Each row of a before or after table is a point. The points were changed in one or more steps. Then noise was added and the rows were shuffled. The steps act on how far a point lies along the listed directions, d1 being the first. Name the steps. A step turns or swaps two directions, mirrors them in a line or flattens them onto one, adds a multiple of one to another, or multiplies one. Angles are multiples of 10 degrees, from the lower direction toward the higher: turns from -170 to 170, lines from 10 to 170 but not 90. Use the fewest steps. Two steps may share a direction if one is a turn and the other turns, adds or multiplies; they go together, in the order done. Otherwise the lowest direction goes first.

Directions:
(1): [ 1.8 -3.3]
(2): [3.3 1.8]
Before (10 x 2)
[[-0.2 -1.4]
 [ 3.2 -2.0]
 [ 1.0  2.0]
 [ 5.1  0.2]
 [-3.2  3.5]
 [-3.0 -4.0]
 [-1.1  3.6]
 [ 0.7 -1.0]
 [-1.5  3.2]
 [ 2.5 -3.4]]
After (10 x 2)
[[ 3.4  1.7]
 [ 3.2 -0.2]
 [ 0.9  0.7]
 [-2.3 -2.8]
 [ 4.3 -2.3]
 [-2.9 -2.7]
 [ 0.2  1.3]
 [-4.3 -1.9]
 [ 0.1 -2.0]
 [-1.3  5.0]]
Steps: mirror d1 and d2 in the line at 50 degrees

Directions:
(1): [-1.2 -4.9 -0.3 -1.6]
(2): [-0.9 -1.2 -1.8  4.8]
(3): [ 1.2 -1.1  4.7  1.7]
(4): [ 4.9 -1.2 -1.5  0.1]
Before (11 x 4)
[[ 1.3 -2.0 -0.7  0.1]
 [-1.9 -2.1  2.6  0.4]
 [-2.2  2.0 -2.6 -8.2]
 [ 0.4 -2.2 -1.6 -1.1]
 [ 1.0 -2.7  2.1  2.0]
 [ 0.5 -2.0  3.3 -3.1]
 [ 1.4  1.7 -2.5  0.6]
 [-6.9  0.4  4.5  1.9]
 [-3.2 -1.2  4.2 -1.6]
 [-2.7 -0.4  3.1  1.9]
 [-0.5 -1.1 -3.8 -2.1]]
After (11 x 4)
[[-2.6  2.9  1.3  2.2]
 [-0.9  1.9  2.8  1.6]
 [ 2.0  1.6  1.2  3.0]
 [ 1.7 -2.3  1.4  0.2]
 [ 0.2 -1.9 -3.0 -0.7]
 [-2.1 -3.6  2.5 -7.9]
 [ 1.6 -0.7  0.7  1.3]
 [-6.6  3.6  3.2  2.3]
 [-2.5  2.7  4.0  0.1]
 [ 0.2 -4.5  0.7 -1.1]
 [ 1.9  2.1  3.8 -1.8]]
Steps: turn d1 and d3 by 80 degrees

Directions:
(1): [ 1.6 -2.6  0.6  2.1 -5.3 -0.4]
(2): [-0.9  1.8  5.5  1.1  0.0 -2.7]
(3): [ 0.5 -3.2  0.1  4.4  3.5 -0.4]
(4): [-0.8 -3.8 -0.1 -3.5  0.5 -3.9]
(5): [ 2.1 -2.2  3.4 -2.3  1.0  3.8]
Before (11 x 6)
[[-0.6  1.4 -0.4 -3.2  0.0  0.0]
 [-0.1 -0.8 -4.9 -2.1 -1.7  0.5]
 [ 0.3 -1.4 -0.6 -4.2 -1.4  1.0]
 [-1.2 -3.4  2.3 -2.2  3.6 -1.4]
 [ 0.5 -0.9  1.3  0.2 -0.1 -1.7]
 [ 0.0  0.0  2.4 -1.1 -3.3 -0.5]
 [ 0.0  0.5  2.1  1.8  3.4  0.6]
 [ 0.1 -1.4 -2.1  1.9 -2.8  1.1]
 [-2.0 -4.1 -4.1 -2.0  2.8 -0.8]
 [-0.4  0.4  0.9 -1.9  2.9  1.8]
 [-1.3 -0.1  1.7 -0.1  3.9 -0.4]]
After (11 x 6)
[[ 0.2 -1.9  2.7 -0.2 -3.0 -1.5]
 [ 0.3 -0.8 -2.1  3.9 -1.6  2.4]
 [-3.3 -8.0 -4.5 -8.0  3.2 -6.3]
 [ 0.1  3.1  1.9  1.7  3.4  2.3]
 [-1.8  0.2  1.5 -2.4  3.1 -0.9]
 [-0.1 -2.8 -5.0 -2.8 -1.7 -1.0]
 [-2.6 -7.3  2.3 -8.0  4.0 -6.4]
 [-0.2  1.1  1.1 -2.5  1.8  2.0]
 [-0.2 -2.4  1.3 -1.4  1.0 -3.5]
 [-0.5  0.0 -0.5 -4.3 -1.8 -1.3]
 [ 0.4 -4.8 -0.3 -5.8 -1.7 -1.9]]
Steps: turn d1 and d3 by 30 degrees; multiply d4 by 3

Directions:
(1): [ 1.9 -2.4 -0.4 -3.2 -3.7  4.4 -1.9  0.7]
(2): [-0.8  3.4  3.0 -0.2 -1.1 -0.8 -5.6 -1.6]
Before (10 x 8)
[[ 1.3 -2.1 -3.1  1.1 -0.5 -0.6  3.7  1.6]
 [ 1.3  0.8 -0.4 -2.4 -3.7  3.9 -3.1 -0.3]
 [-1.2  3.5  2.8  1.3  1.2 -2.4 -5.5 -1.3]
 [ 0.4  3.4  1.6  0.8 -1.3  0.8 -6.7 -0.8]
 [ 1.6 -2.4 -3.5  1.8  2.4  0.7  6.0  0.1]
 [-2.7  1.2 -1.3  1.4  4.6 -1.8  1.5  0.4]
 [ 0.7  4.2  1.5 -1.8 -0.7  0.7 -8.7 -2.0]
 [-0.7 -0.5  0.0 -0.7 -0.1 -0.5  1.3  1.2]
 [-1.0 -4.8 -4.0 -1.3  1.9 -0.9  6.0  2.1]
 [-1.7  1.8  0.7  2.7  3.9 -4.1  2.7 -0.9]]
After (10 x 8)
[[ 1.8 -0.4 -1.2 -2.6 -3.8  4.6 -1.7  0.4]
 [ 0.7 -1.4 -2.7  1.9  0.3 -1.6  3.8  1.3]
 [-0.9 -0.3 -0.1 -0.7  0.0 -0.9  1.2  0.8]
 [ 0.8 -1.0 -3.2  2.7  3.5 -0.8  5.6 -0.5]
 [-1.8 -3.7 -3.7  0.1  3.3 -2.9  6.1  1.6]
 [-1.0  3.0  2.9  0.2 -0.1 -0.9 -6.5 -1.2]
 [-2.9  2.5 -0.4  1.6  4.5 -1.9 -0.1  0.1]
 [ 1.1  2.3  1.1 -0.3 -2.6  2.3 -6.5 -0.6]
 [ 1.7  2.5  0.9 -3.2 -2.2  2.7 -8.6 -1.5]
 [-1.8  3.0  1.7  2.4  3.4 -4.3  0.7 -1.5]]
Steps: turn d1 and d2 by -20 degrees

Directions:
(1): [-0.1 -5.0  0.2 -1.4  5.2 -2.4  2.9  0.7  2.9  0.7 -0.4]
(2): [-1.9  0.1 -1.8  0.1  1.5  0.7  4.7 -1.9 -5.0 -4.2  0.3]
(3): [-4.8  1.7  1.6 -0.8 -0.4 -4.7 -0.4  3.4 -1.7  0.5 -3.3]
(4): [-4.2 -2.3  1.0  2.6  2.7  4.7 -2.7 -0.1 -1.9  2.5 -0.6]
(5): [ 2.3 -2.3  2.6  2.4 -2.7  0.4  2.3 -2.1 -0.7  0.8 -6.0]
(6): [ 1.7  1.0 -4.6  4.7  2.8 -1.9 -2.7  0.5  0.5 -2.0 -2.8]
Before (12 x 11)
[[ 4.2 -2.4 -3.0  0.0  3.5  1.0  1.8 -0.2  2.9  2.3  0.3]
 [ 2.4  4.5 -1.6  2.0 -4.3 -1.1 -2.8  0.7 -2.1 -1.4 -0.1]
 [-1.4  1.4 -1.6  0.5  1.6  1.3 -0.6 -0.5 -3.1 -1.9  1.5]
 [-1.7  3.2  0.3 -4.1 -1.5  0.1 -3.0  1.8  1.2  0.9  5.6]
 [ 0.8  0.2  1.0  3.7  0.5 -3.1 -0.6  0.4 -1.1 -1.4 -6.5]
 [-3.5  1.9  1.4  0.4 -2.8 -1.5 -4.6  2.5  0.3  1.4 -1.1]
 [ 1.3  1.0 -1.4  0.5  0.8 -0.2 -4.1  0.5  2.2 -1.7  1.3]
 [ 1.2  2.2 -4.2  1.1  0.7 -0.8  3.4 -0.6 -0.9 -4.1  1.6]
 [-0.2 -3.9 -2.0  4.7  6.0  0.1  1.7 -0.8  0.8 -1.1 -1.8]
 [-3.7  2.7  0.5  0.6  0.6  2.6 -0.3  2.1 -1.3  0.4  1.1]
 [-2.9  1.8  5.5 -3.5 -6.3  3.7 -4.0  1.4  0.8  5.8  2.1]
 [ 1.4  1.9  1.6 -4.1 -2.0 -1.7  1.8 -0.3  0.8  0.2  2.5]]
After (12 x 11)
[[ 0.1  5.6 -2.9  0.6 -1.8 -0.6 -6.5  2.7 -0.7 -0.3  4.4]
 [-2.1  5.9  1.1 -8.3 -6.1 -1.0  3.0  0.8 -2.2 -2.3  7.0]
 [ 1.6 -5.2 -0.8  6.2  4.3  0.0  3.7 -2.2  0.1 -1.2 -5.8]
 [-3.1  4.1 -0.5 -2.9 -3.1 -3.7 -0.2  1.9 -1.6 -2.6  2.1]
 [ 1.7  1.9 -2.7 -0.2  1.0 -1.2 -2.8  0.4  1.7 -3.4  2.0]
 [-4.0  4.0 -0.5 -1.2  0.9  1.5  1.0  2.3 -2.0 -1.4  3.1]
 [-1.2  0.1 -1.8  3.7  2.3  3.1 -4.2  1.4  2.2  2.4  1.0]
 [ 0.5 -0.1  1.9  3.1  0.0 -2.5 -0.6  0.2 -1.0 -0.7 -6.4]
 [ 0.2  0.9  2.9 -3.1 -1.3  0.0 -1.6  0.6  2.2  3.2  2.5]
 [ 6.0 -3.3 -2.7  1.8  2.4  0.6  3.3 -1.1  2.2  1.8 -3.4]
 [-2.0  4.5 -0.9 -5.5 -1.0 -0.9 -2.3  2.2  0.8 -0.6  7.7]
 [-2.3  1.5 -1.4  0.7  2.2  2.0 -2.6  0.3 -2.4 -0.6  2.6]]
Steps: add 1 times d1 to d5; swap d2 and d4; add -0.3 times d3 to d6

Directions:
(1): [-4.7 -2.2  4.3 -2.1  1.2 -2.4  1.9  1.6 -1.8  4.1 -1.0  0.7]
(2): [ 2.4  3.3  4.4 -2.7  2.8 -1.1 -3.4 -1.5 -2.2 -0.8  3.0 -2.2]
(3): [-0.4 -4.6  0.4  2.6 -0.6 -1.2 -3.0  0.8 -4.7 -3.6 -2.0 -2.6]
Before (10 x 12)
[[-1.1  0.7  1.6 -0.1 -0.5  0.1  1.3  0.1 -0.2  2.2  0.6  0.2]
 [ 1.0  1.1  5.1 -1.6  2.7 -0.5 -2.4 -1.5 -3.8 -1.5  1.3 -1.3]
 [ 0.5  3.2 -0.1 -2.0  0.2  0.3  2.4 -1.1  3.2  2.9  2.5  1.9]
 [ 0.6 -2.4 -0.5  0.6 -0.4 -0.5  0.8  0.5 -1.1 -0.4 -1.5 -0.9]
 [-0.5  0.7  1.9 -1.2  0.7  0.0  1.1  0.4  0.8  2.9  0.3  1.0]
 [-1.1 -1.1  0.1  0.1 -1.0  0.6  0.0  0.2 -0.7 -0.5  0.0  0.8]
 [-0.9 -0.8 -5.7  3.0 -2.0  1.6  2.6  1.6  1.7 -0.3 -0.9  2.2]
 [-3.0  1.0  1.2 -1.7 -0.1 -0.3  2.2  0.5  1.0  4.0 -0.1  2.6]
 [-3.9 -7.5  2.0  3.1  1.1 -1.4  0.0  1.9 -3.4 -0.1 -3.4 -0.6]
 [-3.7 -1.7 -2.3  1.8 -1.9  1.1  3.4  1.0  2.3  3.5 -1.2  1.9]]
After (10 x 12)
[[-1.7 -0.9  1.2  0.0 -0.7  0.2 -0.1  0.3 -0.8 -0.2  0.2  0.8]
 [-8.6 -2.0  4.1 -2.6  0.2 -2.4  5.0  2.9 -0.5  8.3 -2.0  4.1]
 [-6.8 -3.5 -0.6  0.8 -1.7 -0.1  4.7  1.8  1.6  5.8 -2.2  2.8]
 [ 1.7  0.0 -8.9  4.4 -2.9  3.2  1.7  0.8  3.1 -2.3 -0.5  1.8]
 [-8.0 -8.6 10.0 -1.1  4.0 -5.3  0.2  3.1 -6.8  4.6 -2.6 -0.9]
 [-0.5  1.2  6.9 -2.7  4.1 -1.8 -2.2 -1.2 -4.7 -0.4  1.5 -1.3]
 [-3.9 -1.4  3.8 -1.7  1.0 -1.2  3.1  1.5  0.2  5.6 -1.1  2.0]
 [ 0.6 -1.8  0.9 -0.1  0.1 -0.8  0.6  0.2 -1.9 -0.5 -1.1 -1.4]
 [-0.8  1.4 -2.4 -0.8 -1.7  0.5  4.1 -0.8  4.5  3.7  1.0  3.2]
 [-4.0 -0.8  3.3 -1.2 -0.4 -0.7  2.5  1.2 -0.5  4.6 -0.7  0.7]]
Steps: multiply d1 by 3; add 0.7 times d3 to d2

Directions:
(1): [ 4.0 -0.9 -1.4 -3.1  1.4 -3.0  3.1  1.5  5.0  0.3  0.2 -1.4  3.6 -2.8]
(2): [ 1.5 -0.4 -2.5  0.7 -0.6  0.9  1.4 -6.3  1.4 -3.5  4.9  2.6 -1.2 -0.5]
(3): [ 0.4  6.7 -2.5 -1.2 -1.6  3.9  2.7 -2.1  0.5  2.6 -2.1 -1.6  1.0  1.1]
(4): [-1.7  1.5  2.1  1.9  0.1 -6.1  1.4 -3.8 -1.1  5.2  1.2  0.9  1.3 -0.1]
(5): [ 4.4  1.1  0.0  1.7 -1.6 -0.4 -3.9 -0.6  0.0  2.1  1.2 -4.5 -4.0 -3.8]
Before (10 x 14)
[[-1.9  3.1 -0.8 -0.4 -1.1  5.8 -2.3  1.0 -2.2  0.1 -3.9 -1.2 -0.3  2.9]
 [ 5.4 -0.3 -0.2  2.1 -0.6 -3.3 -0.6 -6.4  2.7  3.2  5.1 -1.8 -2.7 -6.2]
 [ 2.9  1.1  0.5  2.2 -2.1 -1.2 -4.0 -3.9  0.3  1.1  1.6 -2.3 -3.7 -2.7]
 [ 5.7  1.8 -3.8 -2.0 -1.3  2.4  2.2 -0.9  5.1 -1.5 -1.5 -4.2 -0.7 -2.8]
 [-1.5 -0.8  2.5  1.7 -0.7 -6.5 -3.0 -1.4 -3.0  4.4 -1.7 -1.5 -0.4  1.1]
 [ 0.7  3.7 -2.9 -1.0 -0.6  3.4  2.3 -0.7  0.9 -0.5 -2.3  0.2  1.3 -0.4]
 [ 0.5 -3.9  1.8 -0.1  2.0 -4.6  3.3 -1.7  1.9  1.8  2.9  1.9  1.6 -0.7]
 [ 2.1 -2.9  4.3 -0.6  1.7 -2.9 -3.3  3.6  1.3  0.0  0.2 -3.2 -2.7 -2.7]
 [ 0.6 -1.0  1.7 -1.3 -0.9  1.0 -4.4  2.9 -0.6 -1.5 -3.1 -2.2 -1.0 -1.2]
 [ 1.2 -0.7 -1.9  4.9 -2.4 -1.5 -1.4 -5.0 -0.1 -2.5  5.6  0.9 -2.1 -3.0]]
After (10 x 14)
[[ 5.8  4.0 -4.6 -2.5 -1.8  3.6  3.0 -1.5  5.4 -0.7 -2.1 -4.9 -0.4 -2.4]
 [-1.4  0.2  2.1  1.5 -1.1 -5.8 -2.6 -1.9 -3.1  4.7 -2.0 -1.5 -0.1  1.2]
 [ 0.6 -4.6  2.3  0.0  2.0 -5.1  2.8 -1.3  2.0  1.6  3.1  2.1  1.6 -0.5]
 [ 0.6  0.2  1.2 -1.4 -1.1  1.3 -3.6  2.5 -0.6 -1.1 -3.5 -2.8 -0.6 -0.8]
 [ 5.5  3.7 -1.8  1.1 -1.9 -0.8  1.3 -7.7  3.2  5.1  3.8 -2.5 -1.8 -5.2]
 [ 0.8  2.7 -2.7 -0.8 -0.4  3.1  2.1 -0.5  0.9 -0.5 -2.2  0.7  1.1 -0.3]
 [-1.8  2.7 -0.8 -0.2 -1.2  5.4 -2.2  1.5 -2.1  0.3 -3.7 -1.0 -0.4  2.8]
 [ 1.5  1.3 -3.0  4.8 -2.8 -0.4 -0.6 -5.7 -0.1 -1.7  5.0  0.5 -1.8 -2.7]
 [ 2.4 -0.2  3.4 -1.0  1.3 -1.4 -2.4  2.5  1.6  1.0 -0.3 -3.8 -2.1 -2.3]
 [ 3.2  4.9 -0.7  1.5 -3.4  0.8 -2.3 -5.1  0.7  2.6  0.3 -3.2 -3.2 -2.1]]
Steps: add 0.7 times d5 to d3

Directions:
(1): [-2.7  2.3  2.3  0.5  3.6 -3.7  3.3 -2.5 -2.4 -1.3 -2.5  0.1  4.3 -2.4
  0.2  2.7  1.4  1.7  3.0 -4.4]
(2): [-0.5  2.5  2.1  1.2 -0.6  0.1 -1.7  3.2  2.1  0.1  1.4 -1.9  1.4 -3.4
  2.3  2.0 -6.3  5.8 -2.9  0.2]
Before (13 x 20)
[[ 0.1  1.4 -0.7 -0.6 -2.3  1.4 -1.4  4.2  2.9 -0.6  2.8 -2.2 -2.0 -1.5
  -0.2  0.9 -1.9  1.1 -1.1  1.7]
 [ 0.6  1.4  1.3  1.1  2.7 -4.0  1.7 -2.1 -2.2  0.4 -2.0 -0.6  3.6 -1.4
  -1.0  1.3  1.0  0.6  2.1 -2.2]
 [ 0.3 -0.2 -1.1 -1.3  2.6 -3.2  3.8 -4.0 -3.6  1.3 -1.7  1.8 -0.6  2.8
  -1.9 -0.1  6.9 -6.0  4.1 -4.4]
 [-0.3  0.2  1.5 -0.2  0.5  1.3 -0.8  0.7 -0.4  0.5  0.2 -0.9  1.0  0.5
  -1.4  0.2  1.7 -1.4  0.1  0.3]
 [-4.6  2.6  2.7 -0.8  5.9 -4.4  4.7 -3.8 -4.7 -2.2 -4.5 -0.5  5.6 -1.3
  -1.2  2.8  5.2  2.5  5.5 -6.1]
 [-2.2  3.6  2.7  2.5  3.7 -2.0  0.8  0.7 -0.4 -0.8 -1.1 -1.6  5.0 -5.0
   1.1  3.4 -4.1  4.6  0.4 -3.5]
 [ 3.4 -2.3 -3.8 -0.2 -2.3  3.0 -2.0 -0.4 -0.1 -0.7  0.5  0.9 -4.9  5.7
  -1.0 -3.0  4.9 -8.5 -1.3  4.3]
 [-0.9 -1.9 -2.9 -2.2  0.6 -0.5  0.1 -2.8 -1.5  0.9 -1.1  1.5 -0.5  3.0
  -3.1 -1.4  5.1 -6.6  3.2  0.8]
 [-0.5  1.3  1.2 -1.0 -0.5  0.0  1.0 -1.1 -0.3 -0.6 -0.3  0.7  0.6 -1.3
   0.5 -1.2 -1.2  0.0  0.3  0.5]
 [-0.8  3.2  2.0  1.1  3.3 -2.2  0.8 -1.3 -3.7  0.3 -2.9  0.9  2.9 -2.4
  -0.8  1.4  2.1  1.5  2.4 -2.8]
 [-2.6  4.9  3.8  1.5  2.7 -3.9  0.4  1.5 -0.1 -0.4 -0.9 -2.4  6.1 -6.0
   2.6  5.6 -6.3  6.2 -1.0 -3.4]
 [ 0.1  1.4  1.4 -0.4  0.1 -1.5 -1.7  0.3  1.4  1.2  0.8 -1.8 -1.6 -0.5
   1.4  1.7 -3.2  3.9 -2.1  0.6]
 [-1.7  1.6  0.8  0.3  2.6 -2.7  4.2 -5.4 -3.7 -1.1 -1.2  1.8  3.7 -0.6
  -1.6  1.3  5.6 -1.3  5.0 -3.9]]
After (13 x 20)
[[-3.3  4.6  3.7  1.2  4.2 -5.3  2.3 -0.6 -1.9 -0.7 -2.4 -1.4  7.0 -5.4
   1.8  5.8 -3.2  4.4  1.4 -5.0]
 [ 0.6  3.6  2.1  1.7  0.6  0.5 -2.7  2.8 -0.6  1.1 -0.3 -0.7  1.1 -3.8
   0.9  1.2 -3.6  4.9 -1.7  0.2]
 [-0.4  1.3  1.2 -1.0 -0.8  0.1  1.0 -1.1 -0.2 -0.5 -0.3  0.6  0.6 -1.2
   0.5 -1.1 -1.4  0.0  0.2  0.6]
 [ 1.0  2.3  1.3  1.5 -3.2  2.7 -2.8  3.0  2.8  0.6  4.4 -1.2  0.2 -2.9
   1.8  0.9 -6.2  5.8 -3.6  2.1]
 [ 1.7  1.8  1.5  1.7  0.1 -1.6 -1.5  1.8  0.7  1.3  0.4 -2.2  2.0 -2.4
   0.5  1.1 -4.4  3.7 -1.8  0.6]
 [ 3.6 -2.3 -3.7 -0.1 -3.0  3.7 -2.7  0.7  0.7 -0.5  1.2  0.6 -5.2  5.4
  -0.5 -3.0  3.6 -7.8 -2.3  5.0]
 [-2.4  3.6  2.5  2.3  4.1 -2.4  1.0  0.3 -0.6 -0.9 -1.4 -1.5  5.2 -5.0
   0.9  3.3 -3.4  4.2  0.9 -3.7]
 [-1.4  1.0 -1.0 -1.2  0.8 -1.4  2.4 -0.4 -0.6 -1.6 -0.2 -0.4  0.0 -0.2
  -2.1  1.1  4.7 -2.7  3.7 -1.7]
 [-1.7  3.6  3.1  0.7 -0.5  1.5 -3.1  5.8  2.5 -0.2  1.6 -4.0  1.7 -3.8
   2.8  2.5 -8.0 10.2 -4.0  1.0]
 [-0.1  0.5  1.5 -0.2  0.1  1.6 -1.4  1.4 -0.1  0.7  0.6 -1.2  0.8  0.5
  -1.0  0.2  1.0 -0.8 -0.6  0.7]
 [ 3.1  0.7 -0.7 -0.1 -3.4  2.4 -3.8  5.2  3.3  3.3  4.2 -1.5 -4.4  0.2
   1.7 -0.6 -5.8  1.7 -5.2  2.2]
 [-1.0  1.1  1.2 -0.9  2.3 -3.5  1.2 -3.3 -1.4  0.3 -1.5 -0.5 -0.1  0.6
   0.1  1.9  1.7  1.0  1.5 -1.9]
 [ 0.8 -1.2 -2.5 -1.4 -3.2  3.0 -4.4  2.8  2.7  2.2  2.5 -0.7 -2.8  1.4
  -0.8 -1.6 -2.6 -2.0 -2.5  4.9]]
Steps: mirror d1 and d2 in the line at 40 degrees
